Each row is a point. The window is the flat piece filled in between its corners: a triangle in 3 columns, a solid with four corners in 4, and so on. A path goes straight from each point to the next, and from the last back to the first. List the points from which the path goes on through the window.
(in the rows, 128 means zero)

Window:
[[120 124 172]
 [157 150 157]
 [ 86 109  87]]
Path:
(1): [104  97 113]
(2): [ 93 126 143]
(3): [130 150 147]
(4): [180 124 144]
(5): [149 111 144]
(6): [105 145 120]
(7): [106 148 150]
(8): [130  85 170]
(9): [156 119 143]
(10): [136 162 151]
(11): [123 145 175]
(12): [167 133 183]
(13): [175 121 187]
(14): [148 164 162]
(15): [138 176 192]
(16): [151 109 173]
Through the window after points: 3, 5, 7, 9

Window, 4 rows:
[[ 88 186  53 118]
 [126 136 124 122]
 [164  77 107 112]
 [123 139 120 169]]
Path:
(1): [105 119 112 159]
(2): [178 146  89 142]
(3): [182 142 108 116]
(4): [136  90 107 117]
(5): [101 107 130 179]
(6): [148 176  95 138]
(7): [165 122 104 105]
(8): [143  82 112 123]
Through the window after points: 3, 5, 7

Window, 6 rows:
[[143 116 126 116 171 120]
 [163 172 149 139  98 137]
 [ 86  85 175  73 210 101]
 [117 141 134  55 158 137]
 [113 161 132 134 154 153]
 [ 72 130  91 177  96 132]]
Path:
(1): [ 78 189 119 132 134  98]
(2): [ 83  97 120 136 152 140]
(3): [171  84 164  98 145 150]
(4): [110 149 102 131 179 105]
(5): [125 147 141 102 177 119]
(6): [125 105 164 104 136 161]
(7): [118 112 125 132 139 138]
(8): [110 138 130 148 160  98]
Through the window after points: 3

Window, 8 rows:
[[110 182 132  83 157 132 112 167]
 [156 168 157 157 190  83 108 106]
 [136  96 135  90 108 123 106  95]
 [111 162  94 190 161 110 162 149]
 [121 155 140 132 107  92 144 167]
 [152  94 124 111 189 100 122 153]
 [169 196  93 111 148  96 179 142]
 [126 150 107 133  91 118 103 144]]
Path:
(1): [101 174 119 100 145  99 137 158]
(2): [165 158 128 116 160 137 112 142]
(3): [164 179 143 103 159 144 114 164]
(4): [ 99 160 120 119 142  96 116 136]
(5): [103 171 126 148 192  50 157 138]
(6): [155 115  90 154  93 185 120 138]
(7): [151 167 157 130 152 112 126 138]
(8): [132 160 101 149 160  72 134 124]
Through the window after points: 1, 3, 5, 7

Window (9 x 9):
[[166 137 156 147 162 134 132 161 166]
 [164 121 107 106 172 128 135 102 131]
 [198 181  87  61 101 114 113 154 100]
 [157 134 139  79  84 100 115 140  88]
 [119 146  89 181 159 136 150 104 192]
 [122 141 132 171 175 184 160 135 134]
 [138 151 136 121 149 150  72 114 124]
 [160 119  90  50  98 142  98 150 129]
 [ 76 143 118 173 222 136 141 141 165]]
Path:
(1): [140 151 135  88 139 130 116 131 129]
(2): [158 127  91 141 144 124 125 169 109]
(3): [150 128 105 150 166 154  90 135 104]
(4): [135 168 156 102 133 139 127 123 162]
(5): [129 163 150  94 194 144 138  80 162]
(6): [140 129  86 160 134 113 109 181 135]
(7): [159 143 119 135 149 145 114 155 115]
(8): [121 163 111  79 141 151 162  65 166]
(9): [121 152 136  46 130 151 157 168 136]
(10): [182 119  79 166 152 111 102 112 134]
(11): [175 139  84  98  87 125  74 184  83]
(12): [161 135 118  78 120 140 117 121 138]
(13): [171 187 143  63 156 144 146 122 152]
(14): [153  92  86 131 141 119 109 127 114]
(15): [140 138 125 152 161 139 110 144 139]
(16): [151 149 151 113 157 140 121 130 158]
Through the window after points: 3, 7, 13, 15

Window:
[[107 146 137 138 118 148 165  94 160 160 141]
 [131 119  90 113 138 132  69 172 144 165 122]
 [119  99  90  94 146 100  70 170 229 142 161]
 [151 173 120 143 157 116 139 124 136  72 123]
 [102  65  79 116 167 106  91 148 160 150 156]
 [ 60 147 130 150  99 174 166 126 153 103 134]
 [125 169 112  75 136 106 151 115 125  84  96]
 [113 178 150 149 109  89 142  89 117  79  69]
 [ 85 106 174 117 142 159 116 141 159 146 156]
 [166 135 121 115  97 120 126  96 120  69  99]
 [141  76 105 111 146 104 120 195 179 151 122]]
Path:
(1): [143  98 110 134 193 144  96 129 188 150  92]
(2): [101 110 105 109 122 120 121 149 148 140 165]
(3): [151 153 134 145  91  74  92 123 117  78 161]
(4): [104 120 112 102 161 138 156 140 179 123 106]
(5): [ 83 111 127 131 122 161 152  95 218 115  95]
(6): [129 163 130 131 122 102 128 139  74 101 130]
(7): [121 141 119 111 110  65 144 169 124 127 123]
(8): [108 122 132 155 148 171 113  84 177  94  92]
(9): [120 146 111 119 156 155 112 134 170  90  89]
(10): [117  87 128 111  99  94 125 140 156 166 163]
(11): [ 67 155 118 118 118  99 164 134 142 109 168]
(12): [116 107 146 141 128 190 116 123 169 143 110]
Through the window after points: 7, 11

Window:
[[129 106  81 161 182  64  80 155 103  87 191 114]
 [151 163 148 135  76  71 102  93 129 144 107 174]
 [154 169 142 108 108  82 131 133 184 146 150 151]
 [137 127 108 110  64  57 120 107 166 179 164 145]
 [ 98 161  98 147 100  53 163 136 147 139 162 110]
 [177  84 131 158 155 151 154 187 103 179 126  74]
 [183 108  61 133 177 162 130 156  93 143 120  84]
 [145  82  73 165 193 113 134 175 124 147 114 127]
 [138 152 142  95 125 110 132 122 107 197 133 163]
 [116  78 166 109 130 161 178 111 147 140 103 112]
 [ 96 150 136 140  76 125 116 124 166 152 152 159]
 [124 127 154 122 138 134 118 109 155 190  94  96]]
Path:
(1): [139 142 154 139 127 106 160  98 153 157 160 183]
(2): [149 142 131 192 149 106 185 110 132 142 169 121]
(3): [113 113 107 102 120 108 105 158 141 156 130 118]
(4): [151 119 124  82  99 124 128 180 165 168 105 128]
(5): [109 145 133 195 149  94 158  62 110 157 158 119]
(6): [128 147 146 148 153 132 134  96 140 171 129 123]
(7): [143  85  89  99  92  89 124 183 108 148 114 117]
(8): [131 140 125 115 102  94 122 131 120 149 117 140]
(9): [173 130 135 187 135  89 108  95 155 152 118 163]
(10): [147 124 124 166 133 128 159 109 125 189 134 118]
(11): [135 126 131  87 114  95 112 163 158 135 108 133]
(12): [ 97 125 115 125  83 132  96 153 151 148 115  96]
Through the window after points: 8, 12

Window (14 x 14):
[[160  96 169 124 152 169 128 110 149 101  54 115 120 167]
 [ 87 128 151 140 111 112 124 155 109 150  99 112 115 130]
 [164 121  77 145 117 120  94 197 140 146 138 128 198 155]
 [106 128 145 153  77 171 160 108 160  44 134 150  95 113]
 [163 114 183 123 113 135  59 114 154 147 142 159  84 100]
 [174 134 125 139 143  85 117 168 134 132  56 127  98 166]
 [142 158 138  67 159 157 183 166  88 140 115 113 133 160]
 [105 184 123 148 155 129 106 131  89 151 196 105  92 110]
 [ 52  99  57 115 120 176 104 104 136 178  74 123 133 114]
 [112 106 144 110 115  95 140  70 116 169 140 108  68 114]
 [115 151 138 153 158  81 109 147 104 140 145 153 127 101]
 [142  85 123 166 146 144 130 141 168 161 149 141  87 156]
 [106 202 167 107  86 201 144  97 109 124  81 160 180 127]
 [113  89 120 152 115 194 155 116  73 144 141 146  97 136]]
Path:
(1): [ 85 145 108 119 142 141  87 179 115 144 115 174  87 210]
(2): [123 109 145 148 116 129 136 124 133 151 116 108 121 104]
(3): [132 144 121 125 116 165 146 146 129 145 116 101 144  61]
(4): [ 89 113 128 141 139 133 102  96 111 139 147 151  94 177]
(5): [ 41 189 140 132 112 136  76 133 135 174 151 151  83 184]
(6): [163 104 122 131 124 145 157 115 102 122 119 128 142  70]
(7): [146  93 130 139 113 135 122 133 138 163 117 120  48  55]
(8): [110 149 147 144 122 144 111 116 128  94 118 156 171 199]
(9): [ 61  59 114 116 116 144  90 109  94 153 142 166 108 180]
(10): [153 147 150 144 131 143 125 131 131 134 123 129 107  99]
(11): [140 136 124 142 120 133 131 135 139 138 105 119 107 116]
(12): [110 125 150 113 126 129 110 134 123 114 131 152 141 171]
Through the window after points: 1, 9

Window (14 x 14):
[[ 85 162 154  99 154 178 189 137  77 151 120  98 118  89]
 [142 156 166  94 109 137 100 107 136 101 104 168 132 132]
 [109 126 104 111 119 111  67 146 115 122 109 172 122  99]
 [144 128 150 167 120 126  88 105 128 145  87 148 153 140]
 [149 152 115 132 140 181 111 154 137 114  95 144 113  94]
 [150 114 132  98  82 127 121  93 162 147  68 103 163 117]
 [146 123 111 134  75 146 106 100 132 105 139 145 172 140]
 [145 126 131  90 176 169 184 115  64 150 132 149  90  66]
 [164 166 113 100 132 120 123 113 129 140  96 120 189 143]
 [113 142 127  68 183 200 168  99  99 184 126  82  89 131]
 [149 144 163 100 150 148 125 110 150 163 149  79 155 100]
 [160 104 159  92 138 146 118 115 116 115 100  62 174 149]
 [ 98 116 134  91 190 170 210 162 112 151 141 165  85 107]
 [139 145 109 150 114  87  89  90 159  80  91 126 130 124]]
Path:
(1): [127 105  89 109 179 183  84  64 139 164 148 121 170  61]
(2): [105 102 152  97 151 156 132 113 127 105  79 135 199  92]
(3): [149 167 132 122 121 146 137 127 101 169 133  94  80 141]
(4): [204 179 171 103 121 116 128 151 106 152 130  99 117 122]
(5): [ 66 104 102 105 144 177 138  85 139 112 102 133 158 106]
(6): [121 114 132 123 159 170 125 114 136 122 131 140 168  98]
(7): [148 144 124 104 120 132 133 116 111 141 100 106 120 127]
(8): [134 162 166  86 130 156 177 149 100 135  88 101  83 170]
Through the window after points: 2, 8
